Each row is a point. Each copy is the shape, with its points in the same order, turned, moved and blurred by noise. Say if it was mirrored as well.

Shape (8 x 3)
[-0.16 -0.19 -0.14]
[0.46 0.20 -0.18]
[0.32 0.14 0.15]
[-0.02 -0.18 0.05]
[0.26 0.01 0.18]
[-0.50 0.27 -0.04]
[0.58 -0.16 0.58]
[0.30 -0.58 0.12]
Copy 1 (8 x 3)
[-0.04 0.22 0.22]
[0.42 -0.28 0.15]
[0.11 -0.42 0.04]
[-0.18 0.02 -0.06]
[0.11 -0.25 -0.01]
[-0.40 -0.10 0.60]
[0.13 -0.43 -0.49]
[0.13 0.21 -0.48]
Copy 1 is: only turned
Copy 2 (8 x 3)
[-0.08 0.40 0.06]
[-0.42 -0.21 0.21]
[-0.17 -0.22 -0.02]
[-0.07 0.22 -0.10]
[-0.15 -0.08 -0.11]
[0.44 0.28 0.30]
[-0.27 -0.35 -0.60]
[-0.45 0.30 -0.48]
Copy 2 is: mirrored
Copy 3 (8 x 3)
[-0.23 -0.07 0.25]
[-0.31 0.61 -0.02]
[0.05 0.51 0.09]
[-0.09 0.09 0.27]
[0.03 0.44 0.19]
[0.10 -0.30 -0.23]
[0.26 0.79 0.51]
[-0.17 0.36 0.74]
Copy 3 is: mirrored

Shape (9 x 4)
[-0.26 -0.36 0.19 -0.29]
[-0.45 -0.34 0.28 0.44]
[0.21 -0.16 -0.19 -0.21]
[-0.05 0.76 0.00 0.20]
[-0.40 -0.45 0.33 0.05]
[0.32 -0.09 0.41 -0.32]
[0.05 -0.28 -0.20 0.45]
[-0.12 -0.13 0.01 0.12]
[0.18 -0.20 -0.16 -0.12]
Copy 1 (9 x 4)
[0.30 0.11 -0.22 0.41]
[-0.42 -0.01 -0.25 0.67]
[0.21 0.11 -0.23 -0.26]
[-0.31 -0.18 0.60 -0.25]
[0.03 0.07 -0.31 0.63]
[0.27 0.57 0.11 0.04]
[-0.35 -0.02 -0.47 -0.04]
[-0.10 -0.05 -0.16 0.16]
[0.12 0.09 -0.31 -0.18]
Copy 1 is: only turned
Copy 2 (9 x 4)
[-0.46 -0.40 -0.31 -0.07]
[0.14 -0.37 -0.36 0.38]
[-0.28 -0.10 0.08 -0.40]
[-0.08 0.74 -0.19 0.18]
[-0.13 -0.57 -0.35 0.26]
[-0.66 -0.04 0.27 0.08]
[0.32 -0.19 0.02 -0.17]
[-0.06 -0.11 -0.13 -0.04]
[-0.23 -0.13 0.04 -0.38]
Copy 2 is: only turned
Copy 3 (9 x 4)
[-0.45 -0.06 0.16 0.29]
[-0.50 0.64 0.42 0.22]
[-0.21 -0.07 -0.04 -0.27]
[0.59 0.31 0.50 -0.18]
[-0.61 0.28 0.33 0.34]
[-0.34 -0.38 0.50 -0.20]
[-0.36 0.56 0.07 -0.35]
[-0.26 0.31 0.20 -0.05]
[-0.26 -0.02 -0.03 -0.26]
Copy 3 is: mirrored

Shape (12 x 8)
[-0.08 -0.14 -0.07 0.34 -0.27 -0.13 0.10 -0.34]
[-0.36 -0.36 -0.12 0.08 0.06 0.54 -0.05 -0.18]
[-0.23 0.07 0.17 0.16 -0.04 0.35 -0.13 -0.50]
[-0.31 -0.10 0.51 -0.07 0.17 -0.21 -0.20 -0.19]
[0.31 0.24 0.04 0.41 -0.27 -0.41 -0.25 0.43]
[0.21 0.18 0.27 0.31 0.48 -0.62 -0.20 0.34]
[-0.23 -0.42 -0.39 -0.15 -0.33 0.32 0.10 -0.23]
[0.20 -0.18 0.07 0.11 -0.30 0.26 0.47 0.12]
[0.62 -0.03 0.45 0.22 0.52 -0.31 -0.60 0.16]
[0.31 -0.56 -0.29 0.07 -0.51 -0.07 0.38 -0.06]
[0.10 0.32 0.10 -0.20 0.20 -0.08 -0.16 -0.15]
[-0.04 0.37 0.56 0.08 -0.30 -0.40 -0.44 0.19]
Copy 1 (12 x 8)
[-0.15 -0.40 -0.30 0.32 -0.11 0.19 -0.06 -0.21]
[-0.11 0.01 -0.07 0.37 -0.05 -0.53 0.01 -0.41]
[-0.19 -0.21 0.05 0.19 -0.56 -0.25 0.00 -0.09]
[-0.22 0.24 -0.44 -0.03 -0.46 -0.04 -0.25 0.03]
[0.00 0.13 -0.19 0.10 0.11 0.72 0.24 0.31]
[0.14 0.50 -0.24 0.02 0.02 0.64 -0.44 0.33]
[-0.33 -0.35 -0.19 0.20 0.18 -0.39 0.15 -0.50]
[0.38 -0.37 -0.40 -0.06 0.24 -0.16 0.20 -0.08]
[0.33 0.66 0.07 -0.21 -0.32 0.72 -0.36 -0.07]
[0.03 -0.61 -0.45 0.01 0.39 0.18 0.16 -0.49]
[-0.18 0.09 0.10 -0.25 -0.14 0.06 -0.24 0.18]
[-0.17 0.29 -0.39 -0.18 -0.43 0.48 0.25 0.43]
Copy 1 is: mirrored
Copy 2 (12 x 8)
[0.01 -0.04 0.07 0.15 -0.10 0.57 -0.08 0.08]
[-0.12 -0.25 0.00 0.05 0.29 0.09 -0.62 -0.13]
[-0.16 -0.24 -0.04 -0.13 0.07 0.49 -0.13 -0.42]
[-0.53 -0.21 -0.19 -0.04 -0.49 0.22 0.05 -0.26]
[0.13 0.08 0.41 0.72 -0.32 0.18 0.49 -0.24]
[0.13 -0.19 -0.14 0.65 -0.81 -0.13 0.40 -0.26]
[-0.05 0.04 0.18 -0.08 0.37 0.12 -0.45 0.21]
[-0.06 -0.40 0.15 0.41 0.36 0.36 0.09 0.29]
[0.08 -0.58 0.38 0.29 -0.86 -0.23 0.37 -0.48]
[0.16 -0.17 0.41 0.16 0.16 0.30 0.08 0.66]
[-0.06 -0.08 -0.14 -0.04 -0.07 -0.08 0.31 -0.40]
[-0.50 0.16 0.12 0.48 -0.46 0.26 0.50 -0.42]
Copy 2 is: only turned

Shape (16 x 11)
[-0.05 0.40 -0.05 -0.40 -0.25 0.06 -0.69 0.50 -0.32 -0.07 0.23]
[-0.34 -0.39 0.20 -0.15 0.17 -0.56 -0.07 0.22 0.42 0.13 -0.52]
[0.32 0.14 -0.18 -0.20 -0.12 -0.29 0.65 -0.23 -0.41 0.08 -0.09]
[0.20 0.28 -0.71 -0.29 0.47 0.05 -0.36 -0.05 -0.01 0.06 -0.11]
[-0.32 0.30 -0.20 0.02 -0.27 0.42 -0.54 -0.38 0.68 0.35 0.18]
[0.28 -0.17 -0.26 -0.18 0.00 0.07 0.41 0.33 0.27 -0.06 0.03]
[-0.56 0.14 -0.10 -0.22 -0.15 0.00 -0.65 0.29 -0.12 0.46 0.07]
[-0.08 -0.07 -0.14 0.33 0.11 0.00 0.04 -0.30 -0.25 -0.13 0.02]
[0.20 -0.23 0.31 0.41 0.18 0.38 -0.62 0.25 -0.13 0.04 0.11]
[-0.52 0.40 0.61 0.04 -0.01 0.39 0.08 -0.12 -0.37 0.46 0.60]
[-0.32 0.68 -0.30 -0.13 -0.08 -0.27 -0.28 0.26 0.21 0.18 0.28]
[-0.14 0.01 0.00 0.03 -0.04 0.11 0.15 -0.13 0.81 -0.41 -0.04]
[0.17 -0.50 0.03 -0.06 0.06 -0.23 -0.39 0.13 0.14 -0.03 0.21]
[0.25 0.36 0.01 -0.07 -0.11 -0.11 -0.04 -0.09 -0.38 0.49 0.14]
[0.38 0.11 -0.19 -0.34 -0.27 -0.23 -0.08 -0.26 0.23 0.59 -0.25]
[-0.34 0.05 0.47 -0.25 -0.04 -0.33 -0.01 -0.38 -0.37 -0.19 0.28]
Copy 1 (16 x 11)
[0.46 0.41 0.01 -0.02 0.50 -0.07 0.11 0.00 0.70 0.24 0.16]
[-0.56 0.40 -0.30 -0.55 -0.28 0.11 -0.18 0.29 -0.18 0.03 -0.22]
[0.27 -0.40 0.00 -0.22 -0.44 -0.31 0.03 -0.39 -0.25 0.03 0.40]
[0.21 0.22 0.49 0.24 0.04 0.29 -0.16 0.17 -0.17 0.44 0.53]
[-0.38 -0.10 0.12 0.38 0.30 -0.21 0.45 0.90 0.27 0.46 0.19]
[0.04 -0.14 -0.23 0.37 -0.33 -0.05 -0.38 0.05 0.00 0.04 -0.04]
[0.00 0.29 0.19 -0.28 0.16 0.18 0.44 0.34 0.69 0.46 -0.04]
[-0.15 -0.46 -0.05 -0.11 0.16 0.31 0.14 -0.09 -0.12 0.04 0.38]
[-0.38 -0.02 0.20 0.24 0.72 0.31 0.05 -0.20 0.37 -0.19 -0.11]
[-0.02 -0.30 -0.17 0.11 0.26 0.00 1.21 -0.28 0.23 0.31 -0.28]
[0.54 0.22 -0.04 -0.06 0.11 0.00 0.37 0.64 0.14 0.23 0.06]
[-0.38 -0.10 -0.64 0.35 0.11 -0.08 -0.12 0.55 -0.28 0.07 0.16]
[-0.19 -0.13 0.00 -0.16 0.38 0.15 -0.41 0.07 0.12 0.22 -0.25]
[0.23 -0.21 0.43 -0.15 0.05 -0.27 0.34 -0.14 0.08 0.06 0.10]
[-0.12 -0.05 0.49 -0.19 -0.24 -0.62 -0.05 0.32 -0.04 0.22 0.16]
[0.01 -0.22 -0.44 -0.51 0.35 -0.10 0.39 -0.34 -0.12 0.43 0.10]
Copy 1 is: only turned
Copy 2 (16 x 11)
[-0.15 0.16 0.54 -0.37 -0.05 0.39 0.01 0.22 -0.02 -0.73 0.49]
[-0.10 -0.06 0.45 0.61 -0.21 -0.33 -0.39 0.34 -0.07 0.40 0.38]
[-0.06 -0.13 -0.40 -0.40 0.39 0.26 -0.31 0.06 0.06 0.47 0.08]
[-0.39 -0.16 -0.06 0.26 0.15 0.68 -0.56 0.36 0.25 -0.45 0.13]
[0.48 -0.24 0.34 0.45 -0.42 0.40 -0.23 -0.37 0.46 -0.60 -0.09]
[0.04 0.45 -0.13 -0.01 0.13 -0.07 -0.63 0.22 0.22 0.00 -0.09]
[-0.06 0.11 0.60 0.20 -0.39 0.50 0.22 0.11 0.22 -0.28 0.49]
[-0.33 -0.08 0.05 0.15 0.13 0.27 -0.08 -0.19 -0.11 0.08 -0.35]
[-0.45 0.33 0.17 0.13 -0.59 0.14 -0.13 -0.19 -0.46 -0.50 -0.16]
[0.38 0.04 -0.11 -0.13 -0.42 0.31 0.88 0.01 -0.09 -0.17 -0.18]
[0.01 -0.25 0.46 -0.13 -0.15 0.25 0.00 0.40 0.62 -0.39 0.11]
[0.38 -0.08 0.28 0.40 0.15 -0.31 -0.55 0.02 0.13 -0.22 -0.43]
[-0.44 0.22 0.13 0.27 -0.08 -0.26 -0.28 -0.16 0.01 -0.28 0.27]
[-0.14 -0.18 -0.23 -0.38 -0.27 0.43 -0.02 -0.01 0.10 -0.03 0.23]
[0.11 -0.30 -0.17 0.00 -0.26 0.28 -0.64 -0.13 0.29 0.07 0.54]
[0.00 -0.34 0.06 0.03 0.29 -0.09 0.48 -0.06 -0.28 -0.01 0.19]
Copy 2 is: mirrored
Copy 3 (16 x 11)
[-0.08 -0.47 0.26 -0.01 -0.31 -0.36 -0.12 0.07 0.46 0.54 0.01]
[-0.04 0.03 -0.20 -0.18 -0.62 0.01 0.70 -0.42 -0.42 -0.23 0.21]
[0.10 -0.01 -0.18 0.39 -0.24 0.68 -0.17 0.47 -0.15 -0.22 0.32]
[-0.26 -0.24 0.42 0.00 -0.06 -0.13 -0.45 -0.22 0.00 -0.38 0.49]
[-0.43 -0.21 0.17 -0.10 0.39 0.15 0.43 -0.55 0.82 -0.24 0.12]
[-0.44 -0.23 0.14 0.03 -0.01 0.47 0.15 0.16 -0.48 -0.03 0.04]
[-0.02 -0.23 0.20 -0.24 -0.23 -0.32 0.42 -0.10 0.54 0.27 0.49]
[0.20 0.31 -0.01 0.07 0.25 0.06 0.03 0.11 -0.02 -0.25 0.07]
[-0.21 0.42 0.00 -0.20 0.28 -0.27 -0.02 -0.30 -0.01 0.57 -0.06]
[-0.04 -0.06 -0.59 0.38 0.52 -0.17 0.47 0.33 0.58 0.44 0.46]
[0.14 -0.85 0.07 -0.11 0.01 0.01 0.18 -0.16 0.35 -0.03 0.30]
[-0.35 -0.24 0.01 0.20 0.21 0.24 0.52 -0.34 -0.16 -0.46 -0.40]
[-0.33 0.12 -0.15 -0.51 -0.19 -0.06 0.07 -0.03 -0.12 0.02 -0.13]
[0.06 -0.05 -0.25 0.07 -0.06 0.35 -0.24 0.10 0.33 0.24 0.52]
[-0.32 -0.04 -0.10 -0.05 -0.44 0.69 -0.06 -0.29 0.30 -0.16 0.45]
[0.15 0.05 -0.63 0.26 -0.22 -0.22 0.22 0.38 0.32 -0.16 -0.05]
Copy 3 is: only turned
Copy 4 (16 x 11)
[0.23 0.05 -0.42 0.18 0.05 -0.25 -0.81 0.14 -0.28 0.22 0.53]
[0.43 0.44 0.32 0.37 0.67 0.33 0.10 0.02 0.27 0.21 0.00]
[-0.44 0.15 -0.37 0.12 0.28 -0.17 0.16 -0.18 -0.12 -0.46 -0.39]
[-0.75 0.08 0.24 0.04 0.08 0.12 -0.48 0.36 -0.15 0.05 0.56]
[-0.02 -0.12 0.21 0.07 -0.44 -0.12 0.25 0.13 -0.13 0.88 0.59]
[-0.02 -0.39 0.19 0.36 0.12 0.23 -0.14 -0.02 -0.06 -0.24 -0.07]
[0.24 0.42 -0.29 0.51 -0.07 0.02 -0.20 0.20 -0.25 0.43 0.64]
[-0.20 0.50 0.06 -0.09 -0.40 0.06 -0.10 -0.06 -0.16 -0.01 -0.17]
[0.55 0.34 0.28 -0.34 -0.37 0.03 -0.36 0.36 -0.57 -0.06 0.21]
[0.46 0.38 -0.40 0.26 -0.80 -0.67 0.22 -0.11 -0.01 -0.23 0.45]
[-0.20 0.08 -0.22 0.56 -0.04 -0.44 -0.30 0.36 0.15 0.48 0.29]
[0.14 -0.37 0.39 -0.03 -0.07 0.08 0.14 -0.09 0.43 0.32 -0.09]
[0.29 0.26 0.47 0.11 0.22 0.06 -0.44 -0.14 -0.30 0.12 0.14]
[-0.19 0.35 -0.24 0.15 0.03 -0.50 -0.03 0.14 -0.53 -0.16 0.09]
[-0.31 -0.04 0.01 0.15 0.48 -0.26 0.46 0.10 -0.49 0.22 0.30]
[0.18 0.56 -0.29 -0.08 -0.02 -0.41 -0.14 -0.51 0.19 0.01 0.01]
Copy 4 is: mirrored
